Each point is reached from the start by the listed moves, each made once or not at all, plus a little noise. Say if it took an odd or an even number of moves. Then give how often each move was made.

Moves:
(1): [ 46 -34   2]
(2): [  6  30 -12]
(3): [-2  5 48]
Start: [-16   2  10]
Points:
[35 -2  0] => even (1, 1, 0)
[ 28 -26  60] => even (1, 0, 1)
[ 30 -32  13] => odd (1, 0, 0)
[-17   2  10] => even (0, 0, 0)

Moves:
(1): [ 13 -24  -2   9   6  -9]
(2): [28 21  0  9  9 -1]
(3): [ 2 -7 34 -1 -6 -4]
(4): [ -8   6  -4  13  -4 -28]
(5): [-6  0  4  5 14  8]
(6): [  6   8  -8  29 -13  20]
Start: [ 5  3 18  0  4 10]
Points:
[16 -8  5 50 -6 -7] => odd (1, 0, 0, 1, 0, 1)
[44 12  4 60  2 -9] => even (1, 1, 0, 1, 0, 1)
[ 21  22  52  27  15 -17] => even (0, 1, 1, 1, 1, 0)
[-10   8  18  18  14 -12] => even (0, 0, 0, 1, 1, 0)

Moves:
(1): [ 12  -1   1   4  -1  11   5 -20   7  16]
(2): [ -8  15  -7  14   6  -9 -11 -11   6   4]
(3): [-5 10 15 18 -4 -3 24  9  5 10]
(4): [ 0  7 -6 40 -2  5  3 27  0 17]
(5): [ -1   7 -11  -2  14   3   2  -6   0  -2]
(6): [  5   7  -5 -12  21  -3 -30  -2  23   2]
(7): [-14  21  -9  -4  -3  13 -17   3  12 -11]
(8): [  9  17 -12  -3 -12  -6  -1  16  -4  -4]
Start: [  8   1  -9 -11  -5   0   6  -3 -19 -11]
Points:
[ -5  60 -43  37 -15   3 -19  31  -5  -5] => even (0, 1, 0, 1, 0, 0, 1, 1)
[ 28  47 -28  34  11   7   9  20  12  29] => even (1, 0, 1, 1, 1, 1, 0, 1)
[ -5  21 -18 -14  -8  13 -11   0  -7 -22] => odd (0, 0, 0, 0, 0, 0, 1, 0)
[  9  52 -42  11   0   9 -39  39  12  -7] => even (0, 0, 0, 1, 0, 1, 1, 1)
[ 26  52 -49  31  22   1 -26   1  11  22] => even (1, 1, 0, 1, 1, 1, 0, 1)
[  2  49 -23  16  -1 -16  20   5 -12  -2] => even (0, 1, 1, 0, 1, 0, 0, 1)

Moves:
(1): [ 0 15  1 12 11  8  2  7 -8 -7  9 13 -4]
(2): [-12  -2  -8  -8  -7   2   7  15 -13  12 -20  24   5]
(3): [ -5  -5 -11   6  -1   9   0  -6  13 -19   5  -3  -4]
(4): [ 11 -11   6  20   2  -4   6   4   4   7  -6  -3  -7]
(5): [ -7  -3  -9  -2  -6  -3  15  11  14  13   7 -14  12]
(6): [ 18 -12  -2  -9 -16  -1   6 -13   2  -7   9   6   7]
(7): [  0   6  -7   2  -4  -2  -1  -5 -12  -7  -3  -7   8]
(8): [ 16  18 -12   4  11  -1   3 -14   5   8  -8   4 -15]
(9): [ -2   2   1  22   5  11 -18 -14  21   9   6   6  14]
(10): [  6  -8 -11 -11  11  -7  11 -13 -15 -12   2   3 -11]
(11): [ -5   9  -4   6 -25   7  -2  -8  -6  -6   6   0 -15]
Start: [  0  -1   7  15   1  15  -3   0  -3   0 -11 -10  -2]
Points:
[ 20  12 -22  25 -10  25  -6 -33   0  14 -26  24  17] => odd (0, 1, 0, 0, 0, 1, 1, 1, 1, 0, 0)
[  8  35 -16  49 -12  31 -22 -42   4   2  -9  -7 -10] => even (0, 0, 0, 0, 0, 0, 1, 1, 1, 0, 1)
[ -3  21 -43  28 -13  23  11 -29  -9  16 -20   7  -5] => odd (0, 1, 0, 0, 1, 0, 1, 1, 1, 1, 1)
[ -3 -18  -6  60   1  28  -2  -5  49  10   1 -23  13] => even (0, 0, 1, 1, 1, 0, 0, 0, 1, 0, 0)
